Each row is a point. Each copy is the shape, with its points in the same order, turned, moved and blurred by noise. Some copies are also mirrored. Which?
In the rows, zero is written as 100.

Shape, 7 rows:
0: 119 110  68
1: 117 107 127
2:  70  29 104
3:  79 121  56
4:  90 103  44
5:  93  91  91
6: 169 111 151
Copy 1, 7 rows:
0: 133  94  90
1:  80  67 102
2:  55 127  38
3: 130 131 111
4: 140 129  88
5:  96 105  88
6:  83   7  96
Copy 1 is: only turned
Copy 2, 7 rows:
0:  85 103  73
1: 138 121 105
2:  64 111 176
3:  63 140  60
4:  58 113  71
5:  91 119 102
6: 184  83 107
Copy 2 is: only turned

Shape, 10 rows:
0: 110 108 117 124
1:  94 108  82 111
2:  92  84  89 104
3:  76 106  96 136
4:  82 100 106 113
5:  95  66  63  89
6:  90  82 104 100
7:  81 109  59  95
8: 161  96 102 157
9: 185  73  59  86
Copy 1, 10 rows:
0: 111 124 107 109
1: 108  87 110  97
2:  94  83  96 113
3:  86 108 131 102
4:  82 105 107 102
5:  90  55  83 128
6:  77 101  95 119
7: 103  58 106  80
8: 151 125 125 150
9: 171  70  59 160
Copy 1 is: mirrored
Copy 2, 10 rows:
0: 125  99  81 112
1:  88 111  80 111
2:  81  94  96 130
3: 107 131  86 129
4: 104 118  96 114
5:  54  86  96 130
6:  96 104 113 119
7:  63 120  79 106
8: 135  53  43 136
9:  66  17  41 118
Copy 2 is: only turned
Copy 3, 10 rows:
0: 129 105 118 128
1: 114 133 112 107
2:  92 124 112 118
3: 127 142  96 136
4: 109 120  97 126
5:  67 135 124  99
6:  94 114 108 117
7: 107 148  98  86
8: 146 109 177 137
9:  90  97 195  66
Copy 3 is: mirrored
Copy 4, 10 rows:
0: 106  74  85  86
1: 111  95 107 112
2: 110 102 125  94
3: 123  67 116 119
4:  95  85 115 103
5: 120 128 148  89
6:  99  88 133  93
7: 106 115 116 131
8: 154  95  54  58
9: 133 180  85  55
Copy 4 is: mirrored

Shape, 12 rows:
0: 127 110 171  47 128 113
1: 123 147 132  92 169  72
2: 110  37  83 117  65  41
3: 122 121  98 151  63 131
4: 117 100  71 166  74 124
5: 134 107  99  85  70  84
6: 104  87 106  86  41 145
7: 115  92 109  66 148 100
8:  94  97 130  70 134  88
9:  63  92  85  64 130  70
10:  59 107 134 169  85 104
11:  89 119  82  84  54  69
Copy 1, 12 rows:
0: 143  49 115 103 142  79
1: 132  18  94  44 109 114
2:  72  92 130  74  14  25
3:  34  82  55 100  85  96
4:  23  93  75  79  60  99
5:  88  55  97 112  57  71
6:  73 115  95 146  84  78
7: 116  58 142  75  99 109
8: 131  69 121  73  98  93
9: 142  85 135  70  47 113
10:  80 130  42  45  84  88
11: 109  74  78 115  23  88
Copy 1 is: only turned
Copy 2, 12 rows:
0: 145 157  77 124 132 145
1:  85 176  64 138 115  90
2:  57  21  66  95  94 127
3: 125  94  97  73  33  81
4:  92  83 100  58  32  75
5: 119  72  81 104 105  89
6: 157  67 124  82  76 127
7:  90 137 100 101 128 120
8:  94 131  97 125 116 140
9:  61 102 134 141 124 119
10:  89 102 101 122   5 121
11: 106  57 108 135  93  83
Copy 2 is: only turned

Shape (9 x 6):
0: 163 119  72  87 107 141
1:  84  87  49 127 140 145
2: 151  85  63 113  88  92
3:  99 111 154  89 142 125
4:  79 122 147  45  68  77
5: 192 139  66  58 140  99
6: 109 111  90 116  65 114
7:  97 134  48 147  91  81
8: 101  97 150  57 106 122
Copy 1 (9 x 6):
0: 158  63 105  54  81  81
1:  76  51 100  46 135  70
2: 102  75 103  66  45  82
3: 131  99 154 113 150  94
4: 119  81 107 180  99 128
5: 175  35 147  49  58 122
6: 110  95  72  95  88  92
7:  73  83  69  57  87 130
8: 138  83 133 153 123  82
Copy 1 is: only turned
Copy 2, 9 rows:
0:  86 156  54 100  88  92
1:  80 120  96 182 104  93
2: 105 107  55 107  94 137
3:  98 143 151  92 137  74
4:  88  71 149  39  85  74
5: 136 147  26  75 106  59
6:  56  96  91  99  94 118
7:  59  61  55 130 128 108
8: 101 130 154  72  90  80
Copy 2 is: mirrored
